Each row is a point. Any point is a mix of the corners, with weights that add up to 1. It lies inside the corners' shape when no weight is negative. Is each point inside? If not, which corners have a negative weight?

Corners:
(1): [ -1 -23]
(2): [37 34]
(3): [-90 -32]
Points:
[28 27] -> inside
[20 29] -> outside (1)
[-37 -35] -> outside (2)
[-7 -5] -> inside
[ -4 -22] -> inside

Corners:
(1): [-17  11 -36 -50]
(2): [ 10 -50  -2 -15]
(3): [-25  -4 -28  11]
(4): [27 36 52 47]
(5): [74 20 34 63]
Points:
[49  9 19 39] -> inside
[34 32 43 59] -> outside (1, 2)
[38  3 27 46] -> outside (1)
[35  0 35 42] -> outside (1)
[ -3 -34 -23 -18] -> outside (4)
[28 15 35 47] -> outside (1)
[  6  17 -10  16] -> outside (2)

Corners:
(1): [  6  -8 -23  -3  45 -75  42 -33 -36]
(2): [ -1  45 -10 -32 -56  57 -13  14  15]
(3): [  8 -49  52  -2  15 -18  57  18 -27]
(4): [ -9 -38  35  10 -27 -48  15 -27  32]
(5): [ 29 -43  -2 -50 -35  66 -51  58  -1]
(6): [ 16   9  10 -28 -34 -18   3  87  27]
(7): [-16  -7 -23  35  46 -46  40 -11  29]
(8): [47  9 25 15 20 -4  9 15 20]
(9): [ 45 -52  -8  22 -50   6  63 -13   3]
(10): [-54  64 -85  95  23 -13 -29 -40 -54]
Points:
[-15   0 -21  18  -7  -4  14 -18 -13] -> outside (6, 8)
[-25  -6   7   8  -7 -17   5  14  19] -> outside (1, 8, 9)
[  7  10  -3  -9 -20   6   2  27  12] -> inside
[ 15   8   2   4  -5 -12   7  30   9] -> inside

Corners:
(1): [ 31  15  -4  -7  27  35 -31 -35 -12  28 -44  64]
(2): [-46   4 -17  44  11 -51   5 -17 -44   0  46  33]
(3): [-32  17 -22  24   0 -37  44  28 -14 -41   2 -26]
(4): [ 14   1  37 -56  10  -6 -32  12  15  22 -65 -19]
(5): [ 19 -21 -64  58 -49  20   6 -62 -24 -39  56  19]
(6): [-30 -48 -29  52 -25   6  49  -3  -1  14  26  18]
(7): [-62 -20  11 -51  53 -19 -16  84  17  16 -11 -64]
(8): [ 77  20  53 -46  70  25 -40 -14  60  35 -26   4]
(9): [ 29 -19 -24   6  -6  27  43 -32 -12 -45  55  30]
(10): [ 11 -34 -71  18 -13 -25  28   0  15 -15  23  14]
(11): [ 35  34  22 -73  36  29 -39 -46  63  35 -65  49]
(12): [ 27  23  17 -66 -18  -5  15  68  38  46  27 -10]
(13): [ 71  48  25 -83  30  22 -11 -45  28  51 -56  11]
Points:
[ 31   3   5 -45   9  24 -12  -4  40  38 -28  10] -> outside (2, 3, 9)
[-32 -21 -29  13  18 -40   1  18 -23 -46  30 -61] -> outside (1, 6, 11, 12)
[  9   6 -34  50 -10 -16  29 -22 -12  -9  33  20] -> outside (4, 7, 9, 11)
[ 27  20   1 -28  23   2 -10  -8  14  10   5  15] -> outside (4, 6)
[ 24   1   2 -29  12   8  -8  -2  20  22   0  10] -> outside (3)

Corners:
(1): [ -3 -51  49  12 -43 -16  -6 -29 -24 -14 -29  16 -27 -31  15  16  20  -7]
(2): [-42  -9 -55   0  -1 -40  16  14  29 -20  -7 -17 -62   6  -4 -37 -41 -34]
(3): [-18 -18  -5 -40  23 -54 -71  10  -5 -12  44  24 -21  11   8 -20 -37  13]
(4): [ -5 -23 -57 -52  25 -46 -10  30 -23  14  23  47  -6   6   5   2  -1   7]
(5): [-47 -28 -33 -16  58 -31 -21  -4 -23   6  36  24 -31   6 -19  -9   2  29]
(6): [  0  -4 -31 -40 -10 -37 -28  -8  -9  54 -12  11 -12  -5  -9 -42  29  13]
(7): [ -5 -24 -51 -13  27 -34  -9 -40  12  -1  -6 -12 -20 -34  13  -3 -23 -21]
(8): [-25 -30  38  59 -25  -2  -7   5  19  -2 -43  -4   1   4 -45  62  38 -28]
(9): [ 32 -26   8  20 -27  35 -45  17 -31  -2 -33 -15 -50   0 -19   3   0   6]
(10): [-14  -8 -38 -51  56 -13  43 -27  -8   6 -20 -18  68 -31  -5 -28 -29  24]
(11): [ 46   8  27  16 -12 -24  -4   2   4  -4 -24 -11 -18 -54 -20  18  34  18]
(12): [-24 -60 -37 -18   7 -52 -20  21  -8  38  27   3 -22  -4   5   3 -16  38]
(13): [ 24 -29  95  18 -15  12 -21   1  -9  19 -63   8 -41 -30 -37  44   7 -12]
(14): [-51  16 -59 -17  -6 -30 -10   3  -3  59  26  34 -23  -1  16  19 -15  28]
(15): [ -1 -18 -13  29  26 -29  -4   5 -18  -4  18  -7 -17 -15   5 -39 -36 -53]
(16): [  4 -29  25  -1 -38  16 -29   8 -19  -2  23 -20 -59   3 -30   9  10 -40]
(17): [-41 -36 -27   3  34  -2  22  -8  62  -2 -12   9  34 -57  10 -23 -22 -18]
(18): [ 50 -23  38  36 -37  -6   1 -28  -9   0 -27  21 -26  -7 -57  25  11  -1]
(19): [-34  -8 -20 -10  33 -32  36 -17  58  18   6  12  13  24  39   8   1  -2]
Points:
[-13 -17 -16  -5   4 -12 -15   5  -6  13  -3   2 -19  -9  -1  -1  -6   2] -> outside (18)
[-32 -30 -28   1  20 -33   9 -21  20   0   9  -6   2  -6   8 -25 -16 -21] -> outside (4, 9, 11, 13, 14)
[ -2 -14  37  27  -2  13  33 -18  14  -5 -47 -21   8 -20 -24   1  14 -18] -> outside (3, 4, 7, 12, 14)
[  3 -15   3  -7  -1 -22 -16  -9 -15  15  -3  16 -18  -2  -9   9  10   4] -> outside (2, 12, 17)
[-17 -24 -13  -9   6 -28  -7  -4   5  12   0   8 -13  -8  -7   8   0   5] -> outside (9, 15)
[  2 -20   7   6   2 -19  -8  -5  -6   3 -10   3 -21 -20  -8   2  -1  -7] -> inside

Corners:
(1): [  5 -14 -34  -4  55 -12  21 -17 -33 -30 -60 -10 -25 -49  27 -45  18 -43
  55  50]
(2): [-26  17 -40  -4 -17 -15  19  20 -24  -4  22 -36 -18  33 -23  -5 -10  26
 -24 -35]
(3): [  9 -22 -16 -33  60 -21 -30 -80 -60  30 -13  21 -43 -11  26 -32  17 -15
  54  36]
(4): [-23  -9  10   2   6 -11  27  14  -8 -43  26 -15  17  31 -23  19  14   9
  -9  16]
(5): [  1  20  31 -25  16 -46 -44 -23   5  19  12  36   2 -36   6 -25 -27  71
 -22  18]
(6): [  7  18 -29  -5 -39  34  44   3   9 -39  -1 -22  -2  47 -14  22  16 -27
 -22   9]
(7): [  1  -3 -30 -29  24  16  -5  22  27   1  55  39 -12  27  -5  14   7  49
  -1 -44]
(8): [-26  37 -19  10  -1  12   7  23   6   1  51 -30   5  15   2  29   6 -28
   0 -24]
(9): [ -3   6   6  16  20 -32 -28  30   9  15   3   6  19  40 -11  22  10  59
 -63 -34]
(10): [ 16   3 -40  27  -2 -23 -36 -42 -95 -50  11  16   5 -46  17 -19  25 -24
  50  63]
(11): [ 20   1  -3   7   6 -27 -24 -25 -53 -18 -43   7   0  -7  15 -70  31 -50
  71  56]
(12): [  5  16 -37  10   5  30  -9  13 -50 -47  25 -62   2  -3  -6 -42  46 -47
 -14  37]
(13): [-31  -1  -6 -30  -3 -26  -9  23  -8  18  50   0  -4  -7  51  -4   5  37
 -28   2]
(14): [-26 -12  21 -10  25 -24 -17   8   6  24   8   1 -68 -11   0   4  10  51
 -27   9]
(15): [ 33   3   7   6  24 -62  -6  -4  17  14  35  12 -30 -14   7 -22 -30  28
 -24   1]
(16): [  6   5 -33  38 -15  22  31  41  -6   1  13 -62  27   5 -19  -5   4  12
  -5   8]
(17): [-17  20 -14  13  13  15  37  65 -37  13  31  -2  -6  23 -11  25  -4  -3
 -38  -6]
(18): [-15 -28  45  -4  13  -6 -18 -19  -5  20  20  15   1  -5  -2 -15  -9  51
 -36 -58]
(19): [-21   2 -11 -25  16  -8  32   6   5  32  27  33 -20   9 -34  30  39  17
 -18 -39]
(20): [ 19 -24  34 -63  32 -31 -25   8  -3  16  20  20 -22 -28 -18  30 -19  39
 -21  -9]
(21): [-40 -18 -18   3  -5 -11   0  19  16  23  25   3  13  21 -20   7 -13 -13
 -31  -5]
Points:
[ 15   9  -8  16   1 -15 -12 -23 -30  -2  -9  -5   1  -9   4 -15 -15 -14
   5  10] -> outside (4, 7, 12, 13, 14, 19)
[-10   1 -12  -9   3  -9   5   7  -9  -2  19  -4  -6  10   0   0   6   9
 -12   0] -> inside
[ -8   3  -9   3  11  -6   8   8  -3   0  13 -10  -5  18 -10 -10   8   6
 -12  -4] -> outside (10, 13, 20)
[-10  -4  -9  -9  13 -11   0   6 -10   6  13   0 -13   3  -5   0   3   8
 -10   1] -> inside

Corners:
(1): [ 46 -94 -35 -54  55 -52  55   1  50  12 -46   8 -31   0 -37 -48  48 -70
 -58  25]
(2): [-52  -5 -16 -43  68 -17  23 -42  20  40 -54 -42 -25  28  48  25 -19 -51
  -9 -49]
(3): [-45  28  -7 -12  -4 -55  36 -31  -5  95  41  -8 -21  -2 -29  27 -31 -20
 -64  40]
(4): [-82 -36  44  -1 -27  29 -16 -50 -81  24  79  34 -29  25  27  32 -54  59
  63  12]
(5): [-40 -20 -42 -40  13 -33  41  51  23  21 -43 -22 -68 -23  62 -65 -22 -65
  37  28]
(6): [ 33  11  18  10  44  56 -54 -27 -36  39  24  10 -29 -16  13  -3  60  -8
   8 -12]
(7): [-78 -28 -46 -11 -22  11  -8  -6  -4  54  61  -5 -44  72 -42  -1 -38 -27
  45  29]
(8): [ -1 -15 -52 -56  48  20 -10   4  59  12  44  29  38 -30  -7  28  45   9
  20  37]
(9): [-13   5 -50  24   8 -26  37 -24  23 -26   6 -79  49 -46 -57   5  50  12
  34  53]
(10): [  0 -13  27  10  64   3 -58 -41 -48 -32 -52  10  43 -58 -13 -47  -4 -50
 -39 -68]
(11): [ 12 -75 -50  -7  42   0   1 -13   3 -22  43 -28  14  38  13 -49 -45  32
  20 -39]
(12): [ 35   6 -55  36  -7  35 -36  29 -54 -46 -37  46 -50 -35  56 -13  32  41
 -47  24]
(13): [ -1 -37  54 -61 -19  47 -26  33 -18 -16  33  -6  59   8 -35  27  51  46
 -67 -21]
(14): [ 10  11 -43  -4   8 -30  35  30 -73  72 -60   3  36  66 -28  48  14  13
 -81  18]
(15): [  3  20 -37 -57  14  -4 -34 -10 -40  29  39 -10  -8  74 -63  12 -40  65
  44  51]
(16): [ 44 -23 -10  22  16   7 -45   3  42 -29  -5  -5  38  13 -70  24 -21 -31
  52 -19]
(17): [-44 -32 -43 -58 -23 -12  51 -14  35 -20  18  46 -13 -32  42 -41  37  50
   1 -48]
(18): [-47  19   6 -40  -1 -15   3 -11 -60 -28  47  -3  28  47  19   0 -43 -34
  51  35]
(19): [-60  40  42   8  40  27  11  24 -50  -9  47  28 -10 -10   2 -22  -7  63
  50  47]
(20): [-57 -34  41 -14 -25 -48 -79 -11  22  22  13 -12  30   7 -29 -28  18  14
  -3  27]
(21): [ 20  -7  56  20 -34  24 -46 -42 -36  70 -33  24  61  61 -36  -7 -19   1
 -73  57]
Points:
[-23 -24  -3 -16   5 -10  -1 -13 -18   6  10   4   4  19 -15  -4 -10  13
  -6   9] -> outside (5, 6, 8)
[-36 -31 -53 -29  19 -28  15  -5   2  32   0  -5 -45  -9  17 -20  12   4
  -5   5] -> outside (13, 16, 18, 19, 21)
[-16 -26 -11 -24   7  -3  -9   9 -11   3  -6  12   0  28  -2 -11 -20  -5
   6   9] -> outside (3, 6, 9)
[-27  -8 -23 -15  15 -14   2 -13  -6  19   5  -4  -6  14  -1  -7  -9  -9
  13  16] -> outside (13)
[-11 -15 -20 -12  19 -15   1 -13  -7  14  -4   3  -6   2  -6 -15   0 -10
  -6  14] -> outside (13)
[-11 -18 -12 -18  13  -7   0  -9 -13  17   4   0   1   9 -10  -9   7   3
 -15  18] -> outside (16)
[-15  -4  24 -36  18 -11   5 -14 -12  27 -10   3  23  -2 -10  -2  21  -7
 -30  22] -> outside (7, 11, 12, 16)
[-45  14  13  -1 -11  11   2   1 -18  19  18   9   2  -7   8  12  14  17
   2  28] -> outside (1, 10, 11, 15)
[-34  -3  -9 -21   6 -12   6  -5  -4  16   6   0   5   9 -19   6  -6  -4
   1  24] -> outside (6, 11)

Corners:
(1): [-23 -11  38 -77 -10  -4  43 -16   1   3  30 -30 -38  14   4 -33   9  18
 -35  -1]
(2): [ 26   6 -48  12 -27 -55  36   8  55  21 -21  43  -4  16 -38 -33   6 -37
  -8  11]
(3): [-12 -13 -28   4  24 -19   1 -16  36 -11 -16 -18   8  35 -35  24  16   4
   7   2]
(4): [ 25  28  -8  12 -11 -30  12 -28  50  50  -4  -9 -29 -18 -48  -9  17  18
 -10  10]
(5): [ 26  13 -13   0  46  14  32  14  20   0  42  19  -1  10 -21  -9  -4  31
 -13 -17]
(6): [ 19  25  45   8  31  27  48  36  30 -29   9 -21  13   0  10 -13  19  36
  21  -2]
(7): [-17   1  -5 -37  38   6  40  78 -23 -13  37 -35   9   5  -1  17   4  28
   5 -11]
(8): [ -3  11 -10 -13  23  -1   8   3 -39  -2 -25  30   3 -10  -8   8  -5 -11
  36  -6]
(9): [ -1 -17 -19  -9  -8   6  11  -9 -13 -25  32 -11  32 -18 -13  22  -7   8
  -5 -14]
(10): [ 15   2  32 -40  33  -4  13  -1  10 -18  38 -25 -14  -3  20 -25 -38  22
  48  -1]
(11): [-16 -20 -40 -26  49 -16   7  13 -19  -8   6 -11  49  16   7 -40   1  16
  27 -25]
(12): [-13 -29 -16  11  20 -29  -5 -29 -22   4  30  20   8   6 -12  22  15  11
   8  14]
(13): [  0  -9 -19   2 -10 -34  -3 -27   8  13 -29  23  52   0  -7  22 -23   5
  -5   9]
(14): [ -8  18  59 -42  65  42  22  36  -9   0  67 -25   7 -27 -28  -6  -6  23
 -24   5]
(15): [ -6   0  30  18  43 -13 -18  49 -29   7   6 -20 -13   7 -24   7   2 -25
   8 -24]
(16): [-37  30  45 -37  -6  23 -13  50   8 -27 -12  19  10  15 -19 -24 -10  34
  -5 -12]
(17): [ 95  22  15  31 -16 -10 -35  13  54 -18 -31  15 -20  -4  22 -20   7 -20
 -24  46]
(18): [ 28 -36  41   5  18  -7 -20   1 -11 -31 -23  -5 -27 -42  20 -34  -3   6
  -8  14]
(19): [ 39  -6 -11  37 -12 -20 -15  12  63  -1 -44  17 -39 -33  35 -20  24 -55
 -43   5]
(20): [ 17  34 -29  45 -36 -25   5  -5  18  28 -16  43 -20  -3   7 -36 -17 -21
 -27  28]
(21): [ 22 -37 -17  26 -34  -4  -2 -14  56  55  -6  20 -39  18  -6 -20   2 -15
 -17  28]
Points:
[  0  -7   5 -12  20  -4  11  10   8  -1  14  -6  -7  -1 -11 -12   4   8
   5  -5] -> outside (13, 17, 20)
[ 18  16   3   0  23 -10  14  25   2  -4   7  11  -2  -3 -12 -23  -1   9
   9   4] -> outside (1, 3, 9, 13, 19, 21)
[ 10   1  -4   6  11 -10   4  12  10   0   2   4   0  -2  -5  -9  -2  -2
   0   2] -> outside (1)
[  1  -3  -6   1  12  -7  -1   7   2  14   2  10 -19   5  -9 -15   8  -2
 -15   6] -> outside (2, 6, 9, 10, 13)
[-3  1  5  0 30  3 12 28  2 -8 12 -3  2  2 -8 -9  3  4  4 -8] -> outside (1, 4, 13, 17)
[  9   5  -3   0   6 -10  11   4  20   6   8   3   1   5  -7  -8   0   6
  -7   6] -> outside (8, 18)
[  8   0  17  -8  18  -2   8  13  15   0  11  -3  -9  -1  -6 -17   2  10
 -11   7] -> outside (8, 9)

Corners:
(1): [ -6  -8 -85  -9  48  44 -28  35 -35 -28 -37  20  49   7 -10  26 -26  15
  16   2]
(2): [ 39  16  26  34 -33 -27   8 -32  -6 -13  14  46 -13  12   4  -9 -21  -2
  -3   8]
(3): [-12  77  11 -13  28  -1  25  16   4  43  14  12  -2   6  -2 -11 -36   7
   9 -18]
(4): [-14 -52 -69 -24  27  38 -22   5 -12  -4  20  58  35 -10 -30  -9 -47  38
  -7  20]
(5): [-10  14  45 -18  19 -21   2 -70  13  13  12  14 -11 -39  -6  26 -32 -42
  50 -44]
(6): [ 18  27  -5  21  -1  -3  16 -80  27  10  50  25 -53   2  20   8 -17  -6
 -15 -38]
(7): [  9  28  24  -5   5  25  24  33 -31   5  20 -37  -8  20 -36  -6 -27   7
 -43  13]
(8): [-26  48  34  26 -37 -38   4 -95  18  17 -24  16 -35 -11 -38 -13   5 -66
 -28 -44]
(9): [  2 -26  11  41  34   1  15 -30   0   6 -28  45 -10 -17  12  10  24   3
   8 -36]
(10): [  1   9  48  21 -43 -17  -5 -37  35  43  11  14 -60   3   7   3 -28 -20
  13 -50]
(11): [-11  22  35   0  36 -16 -31  40 -14  33  25   1 -36  -6  13   4  14 -23
 -15  28]
(12): [  5  40  35 -11 -33 -12  16 -23  22 -19  11  20 -42 -11   1 -33  -5 -44
 -17 -82]
(13): [-23 -40 -59 -17   4  34   3  28 -35  23   0  22  30  28 -11  37  42  12
   6  32]
(14): [-12 -62 -83 -16  27  16 -13  51 -34  -6  -1  16  11 -19 -15 -19  -9  50
  66  29]
(15): [ 11  34   1  10 -49 -76   4   9 -26  12  -8   0 -20 -38  -4  25 -23   0
 -26 -29]
(16): [-45  29  29 -25  18 -31 -32  33 -33  39  19 -54  13  -6  24 -29 -18  30
 -13  22]
(17): [-31 -45 -46   5  26   1 -12  18  17 -27  40  12  56 -15 -33   3  -1  63
  36  24]
(18): [ 20 -65 -53 -21  30   0  -8  46  20   2 -27   3  53  -3 -13   9   8  32
   9  63]
(19): [ 37  30   7  -1 -15 -34  -8 -55 -24  21   7  22 -22  24 -58  31  19 -17
 -35 -46]
(20): [ 23  16  21  16 -30  11 -11 -58  30  31   5  12  -5 -52 -11   7  27 -19
  -9 -34]
(21): [-17  48  46 -53  13  24  -3  21   7  -6  26  14 -42  21  -7   8  -8  58
 -21  32]
Points:
[  4  -7 -24  -2  10  -9  -5  -1  -6  20   1  19  -3 -19   7  10  -7  -1
   9 -24] -> outside (2, 7, 8, 17, 21)
[ -3  20  34   6 -15 -21   1 -31   1  17  18   5 -35 -10  -6   3   2 -10
  -5 -25] -> outside (1, 3, 4, 18)
[  1 -23 -28  -8  19   8 -10  13 -13   1   8  13  19 -11  -8  12   0  29
  11  20] -> outside (3, 8, 10, 12)
[ 12   9  12 -16 -15  -5 -17  10 -10  15   0 -10  -7 -11  -6   8   4  -6
  -6  -5] -> outside (3, 4, 6, 8, 9, 17)
[ 10  18   5   8   2 -22   2 -14  -8  15  -4  13 -12  -3  -7   0 -18 -13
  -7 -22] -> outside (13, 17, 20, 21)
[ -7  -5  -6 -10  14   0  -6 -13  -3   7   9  19   2 -14 -10   4 -18   2
  14  -8] -> inside
[ -8  24  -1   9 -11   1   4  -9   3   8   1   9 -23 -14  -9  -1   3  -5
  -4 -24] -> outside (2, 4, 5, 16, 18, 19)
[ -3   5  -8  -9   3  -1  -6  -2  -3   5   9  11  -1  -4 -11   2 -10   6
   0  -4] -> outside (9)
[ -3  -2  -5  -7   8   6  -2  16  -4  11 -11  23 -15   5 -10   2  -4   2
  -8  -6] -> outside (2, 5, 6, 16, 17, 20)
